Each row is a point. The points of each table are mixes of a few directions, plus a little noise. How many directions does each table use, and how many do they share? Where both have some left over, give the other angles between the two spaces (their principal angles), to ten degrees, smallest first.

First (7 x 2)
[[ -5 -45]
 [  4  31]
 [  0   1]
 [ -7 -59]
 [  0   2]
 [  1  10]
 [  7  60]]
Second (4 x 2)
[[  5  47]
 [  2  21]
 [ -7 -54]
 [ -2 -14]]
Directions: first 1, second 1, shared 1

First (6 x 3)
[[ 18  11 -24]
 [-40 -27  60]
 [ 20  14 -29]
 [ 32  20 -45]
 [-27 -17  39]
 [  0   0  -1]]
Second (4 x 3)
[[ -3 -50 -28]
 [  1  43  50]
 [ -1 -12 -33]
 [  1  22  10]]
Directions: first 1, second 2, shared 0; angles 30

First (8 x 4)
[[ -3  -5  -6  -9]
 [ -2  -3  -4  -6]
 [  4   6   7  12]
 [  7  11  15  24]
 [-18 -28 -35 -60]
 [ -2  -2  -4  -7]
 [  3   5   5   9]
 [ 10  17  21  35]]
Second (7 x 4)
[[  8  13  -7   6]
 [ 16  26 -26   0]
 [-12 -20  19  -2]
 [ 13  21   6  26]
 [ -8 -14  25  10]
 [-11 -17  16  -3]
 [ -5  -7 -33 -38]]
Directions: first 1, second 2, shared 1

First (9 x 6)
[[ 11 -16 -14 -13 -20  12]
 [ -5  -1  -5  -2 -14   9]
 [ -7   1  -3   0 -12   7]
 [  7 -11  -9  -9 -13   8]
 [ 13   9  21  11  51 -31]
 [ 11 -17 -14 -13 -22  12]
 [-34  22   5  12 -14   7]
 [  5 -10  -9  -7 -17  10]
 [ -1  23  29  21  60 -36]]
Second (8 x 6)
[[ -7   7   3   5   0   0]
 [  8  -6  -3  -4  -1   1]
 [ 12 -10  -6  -7  -2   1]
 [-56  48  24  32  10  -6]
 [-34  30  15  19   6  -4]
 [ 32 -27 -14 -18  -5   3]
 [ 13 -11  -6  -6  -2   1]
 [ 33 -29 -15 -18  -6   3]]
Directions: first 2, second 1, shared 1

First (7 x 8)
[[ 35  -1 -22   1   2  11 -23 -12]
 [-31 -12  10   9  31   2  -9  28]
 [-38  -2 -11  19  -8  18 -24   9]
 [-14  34  13 -20   1  -4   6  -3]
 [ 17  -9  12 -13  17 -29   0  12]
 [ 26   1 -10  -1 -39   0  19 -28]
 [  4 -13   8   5  -3   4  33  -7]]
Second (9 x 8)
[[ -8   7  19 -17   4 -31   2  12]
 [ 16  -9 -26  22  -3  43  -2 -20]
 [-19  -2  14  -4  -1 -22   0  15]
 [ 37  -3 -38  21  -1  60  -1 -34]
 [-38 -13  16   5  -7 -24  -2  24]
 [  2   1   1  -2   1  -1   0  -1]
 [ -9   4  13 -10   2 -21   1  10]
 [-17  -3  10  -2  -2 -16  -1  12]
 [ 36  17  -8 -14   8  11   3 -20]]
Directions: first 5, second 2, shared 2

First (9 x 9)
[[ 21  25  -1 -17   2 -15  43 -23   1]
 [ -7  -8   1   5  -1   5 -14   7   0]
 [  3   4   0  -3   0  -2   7  -3   0]
 [ 20  23  -1 -16   2 -14  39 -21   1]
 [-12 -14   0   9  -1   9 -23  13   0]
 [ -1  -2   0   1   0   1  -3   2   0]
 [  1   2   0  -1   1  -1   3  -2   0]
 [  4   5   0  -3   0  -3   9  -4   0]
 [-30 -35   2  24  -2  21 -60  32  -1]]
Second (7 x 9)
[[  7   4   6   7   5   8  11   9 -12]
 [  4 -10 -28 -15   5 -10 -10  -6  10]
 [-22  10 -10  11 -18   3 -27 -10  12]
 [  1  13  20  19  -1  16  12  11 -16]
 [ 18 -12 -52 -14  18  -5  -5   4  -1]
 [ -4 -13  34 -17  -2 -16  11 -10  12]
 [ -5   6  31   9  -6   5   9   2  -4]]
Directions: first 1, second 3, shared 0; angles 60

First (8 x 9)
[[ 30 -49 -60  13  14 -36 -33   7 -31]
 [-11  16  20  -4  -4  11  12  -3  11]
 [ -9  12  16  -3  -4   8   8  -2   9]
 [-19  31  36  -7  -8  22  20  -4  20]
 [-13  20  24  -5  -6  14  14  -3  13]
 [ 13 -22 -27   5   6 -15 -14   4 -13]
 [ -2   3   4  -1   0   4   2   0   2]
 [ 10 -14 -17   4   4 -10  -9   2  -9]]
Second (10 x 9)
[[  1  13   3   9   5  13  -7  -2  18]
 [ 18  22 -10  28   7  20 -33  -3   4]
 [  2   6   0   5   1   4  -4  -1   6]
 [ 15   1   1  -8 -22 -26  10   4   2]
 [ -1   5  10  -7  -8  -8  13   1  22]
 [-45 -56  -1 -36  20  -5  30   1 -58]
 [-10  -8  -2  -2   9   7   0  -1 -10]
 [ -1  10  -5  19  16  26 -21  -4   2]
 [ 20  26   1  17  -8   4 -14   0  29]
 [  1 -20   3 -26 -22 -36  26   5 -15]]
Directions: first 1, second 3, shared 0; angles 40

First (10 x 11)
[[ 13  -4   0 -17  17 -20   7  15   9   9  -1]
 [ -4  15   1 -21 -31 -17 -14 -21 -22  -4  19]
 [ -8 -16  18  27  25   8   2 -15   5   1 -13]
 [ 10 -12  10  -2 -10  37  10 -35 -11 -22 -14]
 [-11  13   7  25 -12   9 -19 -26 -24 -17  -1]
 [ 15   3 -17  -7 -16  -4   7  21  11  -3  19]
 [  4   5   3   8   0  -4  -6  -8  -9  -8   2]
 [-14 -12   0  -6  23  -8   8  26  24  28  -9]
 [  6   1 -10 -17  18   6   9  30  12   9 -22]
 [-12   7 -11  11 -16  -7  -6  13   7   7  20]]
Second (10 x 11)
[[ -4   4  -6  -2 -12  14  -1   1  -1  -4  -1]
 [  1  -1  -9  -2 -13  25   7   3   3  -7  -5]
 [  3  -3  -1  -1  -1   6   4   1   3  -1  -3]
 [  4  -4   0   0   3   4   6   1   3  -1  -3]
 [  7  -8  -6  -2  -6  27  13   4   7  -8  -9]
 [ 11 -10  -1  -1   6  12  13   3   9  -4  -6]
 [ 10 -12   7   1  20  -8   8   1   9   3  -3]
 [  5  -4 -10  -3 -13  31  12   4   6  -9  -8]
 [-42  42   7   6 -20 -60 -53 -13 -38  16  28]
 [  1  -5  19   6  33 -51 -10  -5  -1  14   9]]
Directions: first 6, second 2, shared 2

First (10 x 12)
[[  8 -10  21 -12 -20  18  12   3  -9  -8   5  -9]
 [-10  -3 -16   1  -9   5  -4   2  -1 -21 -15 -13]
 [-10 -14   2  -5   0  12  -3   7   1   0   2  -1]
 [ 21   5  17   5  -2   4   1  -9  -1   4   7   7]
 [-14 -25  -4   3   1  29 -21   1   9 -11  -2   4]
 [  3   2 -22  24   5  11 -32 -19  12 -24 -20   4]
 [-12  29 -21  -1  34 -60  14  10   2  41   5  13]
 [ -5  22 -15   1  24 -41   7   4   2  27   3  10]
 [  6   1   7  -5 -13   5   7   0  -6  -8  -1  -8]
 [ 15  -7  31 -13 -18  15  17   3 -10   2  14  -5]]
Second (9 x 12)
[[ -9  21 -18  10  11   4   0 -29   4  -4  -4   6]
 [  3  11 -24  26   7   1   9 -13  21  15   3  11]
 [  3  -3  -3   7   5  -1   4   2   9  16   8   7]
 [ 13 -28  12  -5 -12  -9   8  25  -1   7  10  -6]
 [-24  -8  38 -56  10  -1 -13 -18 -56 -31   5  -8]
 [ 13  -8  -8  10 -11  -5   8   8   7   0   0  -6]
 [ 15 -18   1   2 -19  -9   8  17   1  -6   0 -12]
 [ -9  15 -10   3  10   3  -1 -21   0  -2  -1   6]
 [ -6  15  12   2  -3  17 -24  29  17   6 -22   1]]
Directions: first 4, second 4, shared 1; angles 40, 70, 90

First (8 x 14)
[[  8  18 -11   2  17 -13 -21   2  -9 -10   5  12  10 -31]
 [ 24 -20  -2 -25  -7 -25 -14  18 -23   1   9  42   4  23]
 [  1 -26  11 -13 -20   2  15   5   0  11  -1   6  -9  41]
 [  9   7  -7  -3   8 -12 -15   5  -9  -6   4  14   7 -14]
 [-22   6   7  18  -3  26  22 -15  21   4  -9 -37  -8  -1]
 [  1  19  -8   8  15  -4 -13  -2  -1  -9   2  -1   7 -30]
 [  4  -1  -1  -3   0  -4  -3   2  -3  -1   1   6   1   0]
 [-25  -2  12  16 -10  30  29 -16  24   8 -11 -41 -12  13]]
Second (10 x 14)
[[ 18 -43  10 -31 -26 -15   6  18 -17  12   5  36  -8  60]
 [-12  27  -6  20  16   9  -4 -12  10  -8  -3 -23   5 -38]
 [-14  31  -7  23  20  11  -5 -14  12  -9  -4 -27   6 -44]
 [ -8  18  -4  13  11   6  -3  -8   7  -5  -2 -15   3 -25]
 [ -7  17  -4  12  10   6  -2  -7   7  -5  -2 -14   3 -23]
 [  0   0   0   0   0   0   0   0   0   0  -1   0   0   0]
 [  0   0   0   0   0   0   0  -1   0   0   0   0   0   0]
 [ -3   5  -1   4   3   2  -1  -2   2  -1   0  -4   1  -7]
 [  9 -20   4 -15 -12  -7   3   9  -8   6   2  17  -4  29]
 [ 15 -36   7 -26 -22 -13   5  16 -13  10   5  30  -6  49]]
Directions: first 2, second 1, shared 1

First (9 x 18)
[[  2   4  -5   0  16   0  -5   6 -12   2  -5   6   4  -6   3  26  13   6]
 [ 11   0  -8   3   9  -2   1  -2  -4   1  -6   4   4 -18  -1  17   8   7]
 [ -1   4  -2  -1  12   1  -4   5  -9   2  -3   4   3  -1   2  18   9   3]
 [  2  -7   4   1 -23  -2   8 -11  18  -3   6  -7  -6   3  -5 -35 -16  -7]
 [-12   3   6  -4   0   3  -4   6  -3   1   4  -1  -2  17   3  -4  -2  -5]
 [ -8  -1   6  -2  -8   2   0   1   4  -1   5  -4  -4  14   0 -15  -7  -6]
 [ -4   8  -3  -2  23   2  -9  11 -19   3  -5   7   5   0   5  34  16   7]
 [ -3   4  -1  -1  12   1  -5   6 -10   2  -3   4   3   1   3  18   9   3]
 [ 13 -15   2   5 -40  -5  18 -24  35  -6   8 -12  -9  -9 -11 -60 -29  -8]]
Second (9 x 18)
[[  4  11  16  -5 -11   8  24  10  16   2 -15  23  -4  -1   5 -11   6   9]
 [ -8  -5 -10   3   7  -3 -20   2 -14  -4   8 -14   0  -4   2  16  -1   2]
 [ 15  -3   8  -4  27  -3   9  -9  -4  13  -1   6  16  16   0   5   8  -9]
 [ -6 -11 -14   8 -31  -5 -11 -14  10 -13  14 -23 -12 -12 -11 -27 -22  -7]
 [ -3 -10  25  -1 -10   0   3  22  18  -3  -7   0  -8 -16  25 -15 -11  31]
 [  9  -2   3  -2  21  -2   4  -6  -6   9   0   3  12  12   0   7   7  -7]
 [  4  -4  -6   1  17  -4  -7  -9 -11   5   7  -7   9   8  -4   9   2 -10]
 [-13   9   0  -1  -9   6  -5  18  -3  -7  -7   6 -10 -10   7  12   5  14]
 [ -3  14 -21   1 -11   4   3 -14  -7  -4   1   5  -3   7 -23   4   8 -22]]
Directions: first 2, second 4, shared 1; angles 90

First (9 x 18)
[[ -5  -1  11 -21  13 -31  -6  11  14 -22   1  35 -28  20  23 -11  12   4]
 [ -2   0   7 -13   8 -20  -4   6   9 -13   1  22 -17  13  14  -5   8   2]
 [ -4  -1  10 -18  12 -29  -6   9  12 -19   2  32 -26  19  20 -10  12   3]
 [ -5   0  10 -20  13 -30  -6  10  13 -21   0  35 -27  21  22 -10  13   4]
 [  8   1 -20  34 -23  53  10 -17 -22  37  -1 -60  47 -34 -39  18 -23  -6]
 [  3   1  -8  16 -11  25   4  -8 -11  17   0 -29  22 -16 -18   8 -10  -2]
 [ -3   0   8 -17  11 -27  -4   8  10 -19   0  30 -23  17  19  -9  11   3]
 [  6   1 -16  28 -18  42   8 -14 -17  29  -2 -48  39 -28 -31  15 -18  -5]
 [  3   0  -5  11  -7  16   2  -5  -7  11   0 -17  14 -11 -11   6  -7  -2]]
Second (11 x 18)
[[ -4  -1   9  -5  -2  -8   0   0   4  -9  -4  10 -14   3   7  -9  -1   0]
 [-21 -15  -4  23 -35   3   3  -4   1   5 -25 -28 -10  -4  -2 -28 -15   6]
 [  8  13  25   3 -24  17   5 -24   3 -19 -20   2 -16 -17   9  10 -22  -1]
 [  4   6  21 -16  -1 -26  -6  -6  21 -42 -19  39 -41  18  40   6   2  11]
 [ 33  21  -6   5  11  46   3 -20 -17  16  17 -19  44 -26 -22  54  -8  -9]
 [-14   0   9   5 -10  24  13   4 -17  32  13 -23  15 -28 -36 -29 -15 -18]
 [-12  -5  14 -18   5 -31  -4  12  12 -18  -3  30 -32  17  19 -23   9   3]
 [ 12  -3 -14   0   9 -21 -12  -3  14 -25 -10  15  -9  26  30  26  15  17]
 [  0  -7 -25 -18  48 -25  -8  32  -4  20  40  14  21  23 -11  -3  35  -5]
 [ -6 -18 -34  31 -15   8  -2   1  -6  19 -11 -42  24   3 -10   2   0  11]
 [  0   6   4  -9  13  12   6   8 -13  22  24  -3  17 -14 -25  -8   0 -14]]
Directions: first 1, second 4, shared 1

First (11 x 20)
[[ -1  -4   6   0   1   2   4  -5  -2   0  -5   2  -2   3   8  -1  -7   0
    1   6]
 [ -4 -18  27   2   3  11  16 -25 -12   1 -17  11  -7  15  34  -5 -34  -4
    7  29]
 [  9  14  -9  -4 -14  -8 -34   6 -17   9  34  -8   6 -14 -33   6  22   7
   16 -11]
 [  7   4   8  -4 -13   0 -27 -11 -28  10  27  -1   1  -6 -13   3   1   6
   22   6]
 [-10  -6 -11   5  18   2  37  14  39 -14 -38   3  -2   8  20  -6  -4  -8
  -30  -8]
 [ -7   1 -16   3  13  -2  24  18  34 -11 -23  -1   1   2   5  -3   7  -5
  -25 -14]
 [  6  24 -35  -2  -4 -14 -21  34  16  -1  24 -14  10 -20 -47   6  46   5
   -9 -38]
 [ -3  -1  -7   2   8   0  15   8  17  -6 -15   0   0   2   6  -2   1  -3
  -14  -6]
 [ -2 -11  17   1   0   7   7 -17 -11   2  -8   7  -5   9  20  -3 -22  -2
    7  19]
 [  3 -10  26  -2  -8   7 -10 -28 -32   9   9   6  -4   6  14   0 -24   2
   23  26]
 [  3   8  -8  -1  -4  -4 -12   6  -2   2  12  -4   3  -7 -16   3  13   3
    3  -9]]
Second (9 x 20)
[[ -2  11 -15  -1   6  -7  -3  16  32   8  11 -13  -1   4  -7   4   2  -1
   -2  -6]
 [  2  10  -8  -2 -19  -5  -9   5 -13   3   8  -7   5  -7 -19  -3  13   0
    5  -8]
 [  8   9  -9  -2  -3  -5 -22   9 -14  -3  19   0   6 -17 -27   6  27   7
    1 -18]
 [ -7  21 -29  -2 -19 -10   5  24  37  17  10 -28   2  11 -16  -5   2  -8
    1  -8]
 [  4  -8  11   1  17   3  -6  -7  -3  -3   4   9  -2  -2   9   7  -3   4
    1   5]
 [ -4  -7   5   2  -2   4  17  -5   1  -4 -19   3  -2   7  15  -6 -12  -5
   -5   7]
 [  8 -14  26   0  11   8 -16 -23 -34  -5   9  18  -2  -6  10   7  -6   8
   12  13]
 [  8  -3  18  -2 -13   3 -25 -19 -46   3  19   8   1  -9  -8   2   0   7
   21  10]
 [-16 -18   2   7  21   9  58   1  37 -18 -60  10  -8  20  46 -11 -24 -13
  -35   7]]
Directions: first 2, second 4, shared 2
